Every row gives one point. Before rounding, the points of a table are all equally far from one centre. They may lie mostly on one side of it. Where is the centre, to within rounding?

Points (9 x 3)
-0.031,0.022,-0.079
-0.001,0.025,-0.082
0.033,-0.027,-0.042
0.010,0.049,-0.056
0.022,0.044,-0.013
-0.016,0.044,-0.068
0.014,0.053,-0.036
0.026,0.026,-0.066
0.025,0.025,-0.069
Centre: -0.010,0.004,-0.032

Points (9 x 4)
0.013,0.046,-0.008,-0.071
0.050,-0.015,-0.046,-0.053
0.047,0.030,0.008,-0.061
0.030,-0.002,-0.065,-0.035
0.031,0.002,-0.061,-0.048
0.060,0.019,-0.003,-0.045
0.021,-0.016,-0.073,-0.029
0.044,0.027,0.044,-0.046
-0.011,0.019,0.023,-0.101
Centre: -0.013,-0.022,0.006,-0.027

Points (14 x 8)
-0.034,0.037,0.039,0.004,0.049,0.062,-0.055,0.009
-0.009,0.006,0.007,0.001,0.051,0.087,0.008,-0.002
-0.037,0.009,0.013,-0.015,0.060,0.054,-0.050,0.053
-0.009,0.043,0.054,-0.004,0.076,0.054,-0.031,-0.042
-0.024,0.000,0.016,0.008,0.064,0.086,-0.022,-0.017
-0.029,0.020,-0.003,0.014,0.107,0.054,-0.067,0.009
-0.024,0.029,-0.030,0.004,0.031,0.040,0.010,-0.004
-0.044,0.035,0.029,-0.018,0.102,0.066,-0.055,-0.007
-0.019,0.015,0.035,0.018,0.033,0.058,-0.041,0.011
-0.037,0.022,0.038,-0.001,0.058,0.069,-0.044,-0.022
-0.024,0.058,0.007,0.024,0.067,0.071,-0.008,-0.017
-0.032,0.033,0.057,-0.043,0.112,0.050,-0.011,-0.010
-0.023,0.061,-0.034,0.021,0.067,0.013,-0.017,-0.011
-0.022,0.023,0.040,0.019,0.043,0.052,-0.048,-0.017
Centre: -0.006,0.024,0.011,-0.015,0.079,0.027,-0.016,0.006

Points (16 x 9)
-0.067,0.008,-0.038,-0.005,0.059,-0.059,-0.004,-0.017,0.088
-0.084,-0.014,-0.023,-0.011,0.067,-0.050,-0.028,-0.019,0.040
-0.073,-0.029,-0.040,-0.019,0.023,-0.037,-0.041,0.021,0.036
-0.048,-0.013,0.000,-0.039,0.082,-0.037,0.015,0.004,0.027
-0.044,-0.053,-0.061,-0.013,0.024,-0.032,-0.015,-0.054,0.048
-0.090,-0.026,-0.030,-0.015,0.048,-0.016,-0.004,0.018,0.083
-0.055,-0.018,-0.062,-0.004,0.033,-0.052,-0.031,-0.003,0.040
-0.063,-0.023,-0.051,-0.039,0.019,-0.055,-0.004,-0.007,0.038
-0.004,-0.046,-0.060,-0.010,0.019,-0.044,-0.004,0.030,0.073
-0.044,-0.007,-0.041,0.010,0.050,0.000,0.039,0.001,0.036
-0.064,-0.029,-0.052,0.007,0.068,-0.035,-0.016,-0.007,0.046
-0.083,-0.023,-0.039,-0.013,0.064,-0.032,-0.010,-0.009,0.044
-0.031,-0.060,-0.044,0.009,0.073,-0.061,-0.012,-0.004,0.059
-0.057,0.001,-0.044,-0.008,0.057,-0.027,0.025,-0.048,0.072
-0.059,-0.013,-0.006,0.038,0.066,-0.080,-0.004,0.010,0.054
-0.009,0.016,-0.026,-0.002,0.032,-0.086,-0.046,-0.010,0.042
Centre: -0.023,-0.024,0.014,0.001,0.020,-0.026,-0.011,-0.015,0.064

Points (18 x 12)
0.083,-0.014,-0.001,-0.017,-0.002,0.080,0.005,-0.014,0.052,0.085,0.024,0.017
0.064,-0.022,-0.022,-0.009,-0.011,0.071,0.014,0.007,0.029,0.093,0.045,0.015
0.052,-0.012,0.009,-0.040,-0.008,0.078,0.041,-0.026,0.032,0.099,0.008,0.042
0.065,-0.007,-0.008,-0.026,0.009,0.059,0.008,-0.044,0.047,0.071,0.043,0.026
0.025,-0.026,-0.007,-0.064,-0.023,0.041,0.022,-0.058,0.024,0.072,0.038,0.004
0.069,0.013,-0.007,-0.041,-0.010,0.048,0.025,-0.005,0.063,0.082,0.040,0.014
0.029,-0.028,0.016,0.001,-0.002,0.064,0.034,-0.002,0.044,0.069,0.047,0.010
0.099,-0.007,-0.020,-0.032,0.035,0.089,-0.003,-0.022,0.052,0.060,0.009,0.007
0.072,-0.041,0.023,-0.007,-0.023,0.080,0.002,-0.022,0.021,0.081,0.015,-0.005
0.003,0.021,0.026,-0.040,-0.022,0.058,0.016,-0.001,0.049,0.086,0.048,-0.016
0.054,-0.014,0.012,-0.033,0.004,0.083,0.045,-0.019,0.022,0.092,0.036,0.003
0.015,-0.036,0.007,-0.041,0.006,0.065,0.027,0.000,0.036,0.059,0.059,0.020
0.052,-0.013,0.017,-0.010,0.029,0.065,0.007,-0.025,0.038,0.062,0.056,-0.002
0.075,-0.022,0.009,-0.007,0.004,0.060,-0.003,-0.003,0.041,0.076,0.043,0.015
0.055,-0.033,0.027,-0.059,0.000,0.063,0.009,-0.022,0.019,0.114,0.004,0.011
0.041,-0.004,0.026,-0.041,0.009,0.033,0.071,-0.027,0.033,0.057,0.031,0.005
0.027,-0.011,0.005,0.000,-0.012,0.077,0.050,-0.031,0.028,0.091,0.022,0.027
0.061,-0.027,0.031,-0.014,0.003,0.077,0.023,-0.032,0.004,0.065,0.038,0.006
Centre: 0.021,0.010,-0.018,-0.032,0.006,0.050,-0.001,0.004,0.007,0.041,-0.029,-0.005

Points (19 x 14)
0.072,0.082,0.040,-0.070,-0.029,0.010,0.024,-0.013,0.036,0.023,0.003,-0.033,-0.058,-0.002
0.002,0.065,0.066,-0.034,0.022,-0.008,0.071,-0.015,-0.020,0.064,0.036,-0.044,-0.048,0.018
0.038,0.044,0.040,-0.030,-0.008,0.077,0.015,-0.021,-0.020,-0.014,0.026,-0.076,-0.060,0.019
0.022,0.052,0.065,-0.054,0.007,-0.029,0.059,-0.029,-0.005,0.015,0.043,-0.038,-0.066,-0.021
0.059,0.022,0.072,-0.033,0.009,-0.021,0.003,-0.009,-0.006,0.034,0.019,-0.044,-0.076,0.043
0.036,0.052,0.094,-0.055,-0.009,0.026,0.027,-0.009,0.009,0.061,-0.007,-0.057,-0.030,-0.024
0.075,0.066,0.022,-0.063,0.048,0.035,0.037,0.000,0.019,0.020,-0.024,-0.051,-0.016,-0.042
0.061,0.060,0.073,-0.034,0.035,-0.007,-0.014,0.040,-0.013,0.068,0.021,-0.020,-0.053,-0.021
0.019,0.044,0.074,-0.051,-0.005,0.017,0.057,0.002,0.019,0.028,-0.023,-0.050,-0.049,-0.037
0.042,0.065,0.067,-0.020,0.034,0.005,0.019,-0.050,-0.056,0.022,0.032,-0.067,-0.021,0.010
0.049,0.043,0.078,-0.023,0.014,0.014,0.004,-0.020,-0.037,-0.016,0.018,-0.048,-0.058,0.014
0.032,-0.038,0.076,-0.026,0.044,-0.002,-0.002,0.014,-0.014,0.020,0.048,-0.047,-0.049,0.014
0.007,0.047,0.058,0.014,0.006,-0.020,0.051,0.011,0.015,0.079,-0.029,-0.043,-0.057,-0.026
0.024,0.073,0.081,-0.045,0.015,0.023,0.058,-0.003,0.007,0.018,0.032,-0.043,-0.048,0.007
0.047,0.085,0.012,-0.055,0.009,-0.008,0.061,-0.001,0.000,0.047,0.039,-0.048,-0.083,-0.045
0.056,0.080,0.007,-0.033,0.027,0.010,-0.028,-0.012,-0.055,0.085,-0.007,-0.055,-0.032,-0.056
0.046,0.075,0.049,-0.052,-0.048,-0.015,-0.006,-0.009,0.024,-0.014,0.023,-0.063,-0.063,-0.005
0.019,0.052,0.068,-0.055,-0.010,-0.015,0.032,0.010,-0.006,0.039,0.032,-0.055,-0.060,0.059
0.061,0.071,0.046,-0.075,-0.009,0.008,0.017,-0.006,0.012,0.044,0.048,-0.011,-0.081,-0.007
Centre: 0.021,0.023,-0.011,-0.015,-0.008,0.005,0.006,0.004,0.000,0.036,0.031,-0.035,-0.004,-0.010

Points (25 x 20)
0.008,-0.015,0.070,-0.055,0.031,0.070,0.044,0.009,-0.017,0.015,0.026,-0.032,0.028,0.002,-0.018,0.066,-0.011,-0.085,0.004,-0.056
-0.036,-0.031,-0.015,-0.056,-0.031,0.029,0.056,0.001,-0.030,0.030,-0.003,0.013,0.014,0.033,-0.021,0.064,0.020,-0.012,-0.056,-0.062
0.016,-0.006,0.044,-0.040,-0.016,0.062,0.003,-0.015,0.031,0.041,0.017,-0.042,0.026,0.006,0.029,0.080,-0.011,-0.053,0.005,-0.070
0.050,-0.033,0.088,-0.090,0.024,0.036,-0.016,-0.010,0.032,0.014,0.025,0.000,0.023,0.029,-0.010,0.086,-0.023,-0.023,0.038,-0.025
-0.013,-0.013,-0.001,-0.075,0.005,0.011,-0.019,-0.021,-0.015,0.043,0.024,-0.093,0.040,-0.030,0.044,0.090,-0.005,-0.024,0.050,-0.009
-0.001,-0.040,0.059,-0.003,-0.050,0.106,-0.008,0.001,-0.001,0.047,0.036,0.035,0.047,-0.014,-0.016,0.026,-0.083,-0.020,-0.015,0.007
-0.006,-0.031,0.028,-0.061,0.010,0.051,-0.015,-0.013,-0.062,0.088,0.013,-0.006,0.051,0.036,0.005,0.030,-0.006,-0.089,0.026,0.060
0.074,-0.032,0.064,-0.025,-0.013,0.010,0.025,-0.018,-0.033,0.069,0.004,-0.071,0.002,0.027,-0.013,0.068,-0.021,-0.023,0.013,0.018
-0.029,-0.043,0.011,-0.091,0.053,0.087,0.010,0.003,-0.046,0.085,0.052,-0.034,0.059,0.007,0.031,0.065,-0.037,-0.027,0.013,-0.005
-0.044,-0.005,0.047,-0.047,0.003,-0.018,0.051,-0.057,-0.016,0.015,-0.038,-0.027,-0.032,-0.013,0.058,0.074,-0.010,-0.048,-0.016,-0.026
-0.013,-0.003,-0.008,-0.068,-0.026,0.047,0.048,-0.003,0.015,0.082,-0.043,-0.025,0.047,-0.012,-0.014,0.072,-0.054,-0.013,0.019,0.017
0.043,-0.052,0.002,-0.034,-0.012,0.084,-0.046,0.040,-0.028,0.013,0.009,-0.020,0.062,0.028,-0.003,0.072,-0.007,-0.027,0.002,0.064
-0.028,-0.077,0.085,-0.077,0.024,0.072,0.053,-0.020,-0.010,0.051,0.000,-0.024,0.032,-0.029,0.007,0.054,-0.006,-0.060,0.067,-0.014
-0.022,-0.064,0.031,-0.050,-0.021,0.037,0.030,0.018,-0.029,0.073,0.042,-0.017,-0.007,-0.021,0.024,0.128,-0.050,-0.012,0.014,-0.002
0.011,-0.064,-0.019,0.015,0.026,0.050,0.081,-0.012,-0.012,-0.006,0.004,-0.014,0.028,0.030,-0.088,0.004,-0.056,-0.035,0.020,0.017
-0.031,-0.061,-0.050,-0.111,-0.052,0.087,-0.024,-0.034,-0.035,0.065,0.005,-0.008,0.025,-0.003,-0.002,0.030,-0.070,-0.026,-0.011,-0.062
0.034,-0.086,0.008,-0.065,0.006,0.135,0.027,0.001,-0.050,-0.011,0.006,-0.058,0.025,0.025,0.018,0.041,0.000,-0.042,0.007,-0.002
0.035,-0.011,0.055,-0.055,0.011,0.062,0.032,-0.004,-0.017,0.047,0.036,0.006,0.046,-0.001,0.062,0.071,-0.042,-0.030,-0.009,-0.042
-0.015,-0.029,-0.038,-0.025,-0.013,0.017,-0.047,0.049,0.000,0.059,0.000,-0.016,0.038,0.051,0.005,0.070,0.003,-0.046,-0.055,0.041
-0.033,-0.032,0.029,-0.035,-0.030,0.075,0.003,-0.038,0.014,0.067,0.026,-0.030,0.087,-0.011,-0.011,0.010,-0.106,-0.035,0.018,-0.016
-0.014,0.021,-0.008,-0.038,0.012,0.048,0.049,-0.008,-0.055,-0.008,-0.019,-0.032,0.030,0.023,0.055,0.004,-0.057,-0.080,0.002,-0.054
0.034,-0.035,0.027,-0.050,-0.010,0.077,0.063,-0.042,-0.056,-0.011,0.021,-0.068,0.023,0.023,0.023,0.046,-0.006,-0.011,-0.032,0.016
-0.018,0.010,0.004,-0.128,0.020,0.075,-0.009,0.012,-0.045,-0.006,0.034,-0.007,0.010,-0.017,0.064,0.050,0.012,0.001,-0.005,0.032
0.007,-0.066,0.015,-0.100,0.008,0.120,0.031,-0.031,-0.020,0.038,0.041,0.017,0.018,0.035,0.001,0.017,-0.021,-0.050,0.037,0.045
0.040,-0.068,0.038,-0.020,-0.065,0.071,0.017,-0.042,0.000,-0.044,-0.030,0.014,-0.004,0.050,0.048,0.000,-0.030,-0.032,-0.021,0.010
Centre: -0.013,-0.066,0.014,-0.048,0.021,0.019,-0.020,0.003,-0.015,0.015,-0.004,-0.018,-0.011,-0.013,-0.001,-0.006,-0.037,-0.013,-0.003,-0.003
